Rows are points. Before rounding, the points of a table are all equally far from one centre. They may lie mostly on one side of it. Write the centre, to within rounding.

Points:
[[ 0.20 -0.53 -0.07]
 [ 0.29 -0.17 -0.30]
 [-0.36 -0.40 -0.15]
 [ 0.00 -0.59 -0.04]
 [ 0.31 -0.05 -0.33]
 [ 0.28  0.13 -0.35]
 [ 0.39  0.15 -0.28]]
Centre: [-0.03  0.07  0.35]

Points:
[[-0.18  0.37 -0.25  0.03  0.21  0.29  0.10 -0.18  0.23 -0.23 -0.56]
 [-0.14  0.20 -0.61  0.16 -0.04  0.02 -0.40 -0.68  0.01  0.03  0.07]
 [-0.28 -0.09 -0.28  0.47 -0.23 -0.26  0.01 -0.51  0.06 -0.20 -0.08]
 [ 0.06  0.02 -0.37  0.17  0.07  0.16 -0.06 -0.46 -0.03 -0.35 -0.66]
 [ 0.28 -0.31 -0.36 -0.33 -0.28  0.19 -0.40 -0.43 -0.24  0.11 -0.10]
 [-0.20  0.17  0.05 -0.02 -0.07 -0.04 -0.23 -0.76  0.23 -0.29 -0.39]
 [ 0.08  0.15 -0.41 -0.17  0.17 -0.05  0.18 -0.69  0.07 -0.25 -0.13]
 [-0.15  0.33 -0.05  0.12  0.07 -0.04 -0.29 -0.56  0.45 -0.21 -0.26]
 [-0.35  0.28 -0.31 -0.04  0.20  0.01  0.21 -0.57 -0.10 -0.19 -0.46]
 [ 0.16  0.47 -0.48  0.16 -0.04  0.39 -0.13 -0.52 -0.04 -0.09 -0.13]
 [-0.21 -0.17  0.08  0.05 -0.28  0.00 -0.37 -0.82  0.23 -0.02 -0.18]
 [ 0.22 -0.05 -0.42  0.11 -0.32  0.08 -0.32 -0.56  0.26 -0.10 -0.51]
 [ 0.14  0.04 -0.44  0.05 -0.05 -0.09  0.17 -0.63  0.12 -0.37 -0.26]
 [ 0.07  0.03 -0.44  0.01 -0.12  0.20 -0.46 -0.81  0.08 -0.09 -0.31]]
Centre: [-0.13  0.00 -0.18 -0.04 -0.12  0.13 -0.10 -0.25  0.01  0.03 -0.15]
